Every row gives one point. The window is the flat piece filled in between its corners: a triangle in 3 columns, a solid with four corners in 4, and so on. A path goes straight from each point to the next, and from the last back to the first. List the points from which the path goes on through the window.

Window (3 x 3):
[[-44 -15 -14]
 [  7   2   6]
 [ 39  10 -12]]
Path:
(1): [-39  20   4]
(2): [ 31  25 -23]
(3): [60  3  2]
(4): [ -5 -13  -8]
(5): [-26  16  -7]
(6): [ 1 37 20]
(7): [  9 -27  -8]
(8): [  2 -12  11]
(9): [  4  26 -13]
(10): [-26   0  -8]
(11): [-35 -28 -12]
(12): [-42 -42 -15]
Through the window after points: 4, 6, 8, 10

Window (3 x 3):
[[  9  -1   7]
 [-60  -8 -17]
 [ 24 -15 -14]]
Path:
(1): [-11 -14  11]
(2): [23 30 -3]
(3): [-3 11  2]
(4): [-45 -30   5]
(5): [ -7 -36   4]
(6): [ 44  18 -22]
(7): [-14  37   0]
(8): [-16 -25   6]
Through the window after points: 5

Window (4 x 4):
[[ 16 -42  -8 -13]
 [ 10  -3  -4 -24]
 [ 25 -45   1  26]
 [-26  11 -30 -39]]
Path:
(1): [ 22 -43 -16  10]
(2): [ -4  -8 -35 -35]
(3): [-14 -16  10 -25]
(4): [-14 -52  16  12]
(5): [ 21 -24 -12 -17]
(6): [ -9  10 -37 -35]
(7): [-13 -28  20 -18]
(8): [-20  19  23  -8]
(9): [ 39 -36 -34 -32]
(10): [  4   5 -40 -60]
(11): [-33   4 -17 -18]
(12): [ 20 -40  15  20]
Through the window after points: 4, 6, 8, 10, 12

Window, 6 rows:
[[  1  -1 -15 -25  29   6]
 [ 13   3 -28   8 -10 -22]
 [-10 -13   3 -22  -5   8]
 [ 37  41   3  -3 -49 -36]
 [-24   7  -6  19  36 -11]
 [ 16  26  -4  60 -27  32]]
Path:
(1): [ 43  18  22  39   2 -38]
(2): [36 16  8 25 11 -9]
(3): [  4  32  -9  22 -46  -8]
(4): [  8  28 -19  -3 -13 -15]
(5): [ 48  -5   4   5  -3 -24]
(6): [ 31 -22  13  -1  -5   1]
(7): [-12  26 -10   5   8   0]
(8): [-26  28  -2 -15 -11  -3]
(9): [ 21   2 -10  19  13 -20]
(10): [ 41  12  22  -5 -13   6]
(11): [  5  23 -25   4 -52 -17]
(12): [-24  28 -20 -19 -25  20]
Through the window after points: 8

Window:
[[ 24  36  28  21  45   6  32 -12]
 [  3   3   5   1 -13  14  36  -5]
 [  6 -15 -30 -43   0  -3 -25 -10]
 [-20   4 -26 -13   7 -15  -8 -20]
 [ 19 -29 -42 -14  18 -45  -8  11]
 [ -2   5  14  13  17   9  -9  29]
 [ 12 -40  22  -9 -59  -1 -12 -55]
 [-22 -22  33  12  18  41  23   4]]
Path:
(1): [ -5  10  14 -21  -5  -6   9   3]
(2): [ 15 -23  19 -42  13 -28  38  19]
(3): [-11  -5 -15  29  19  23 -29 -17]
(4): [  1  10  -4  10  -5  14   6 -16]
(5): [ -6 -30  13 -33  12 -29  15 -14]
(6): [-24 -14  51 -26 -19  14  24  14]
(7): [  6 -16  -2  24  12  12   4 -21]
(8): [  4   6 -49  10  26   6 -46   8]
(9): [ -1  -3   7 -20   8 -13  31  -1]
(10): [  2  15  52 -19   0   0  55   5]
(11): [  5  -5 -59  16  45   0 -43  12]
(12): [  9 -22  -3  11  -5  60   0  -2]
(13): [ -9   3  25   2  11 -24  -4  12]
(14): [-14 -12  20 -17 -14  -4   5  -6]
(15): [25  1  0 25 11 14 -2 -4]
(16): [  9  -3   8  38  19  49  31 -20]
Through the window after points: 4, 12, 14

Window:
[[-11  -1  46  32  35  -8  14  22  14]
 [-38 -11  14  13  33 -21   9  -2   9]
 [ 42 -12 -33   4 -13 -13  12 -16 -56]
 [-13  -2  -1  22  22   0  17  15  33]
 [ 26   2   2 -15 -24  -1  -5 -14 -27]
 [ 13 -19  -9 -11   9 -27 -14  28 -13]
 [ 18   4 -28  -3  -7  22  -6  -3 -60]
 [  4  24  18  -1  42 -17  10   7  10]
 [ 30 -16  -8  12  20 -37 -56  -1   3]]
Path:
(1): [ -6  41   6  17  -9 -12   2  11 -18]
(2): [ 19 -35  -4 -16  30   4  14 -11 -12]
(3): [ -4 -12  10   0  28  -7  -5   4  11]
(4): [ -8  23   8  24   8 -35  27  10 -32]
(5): [ 20   9  -5   9  -4 -25  15   0 -24]
(6): [ 22  -8 -12  -4  30   1  -3  -7 -24]
(7): [  6 -46   1 -12  22   7   5   7 -18]
(8): [ 14  35 -18  36   7 -39 -15   5   6]
(9): [-22  21  13  15  15 -32  17   8 -15]
(10): [ -5 -38   9   6  33   0  -7   3  16]
(11): [ 25 -55   7  -2  14  10 -16  -7 -29]
(12): [ 18  14 -17  -3  -2 -22  -9  -3 -15]
Through the window after points: 3, 5, 9
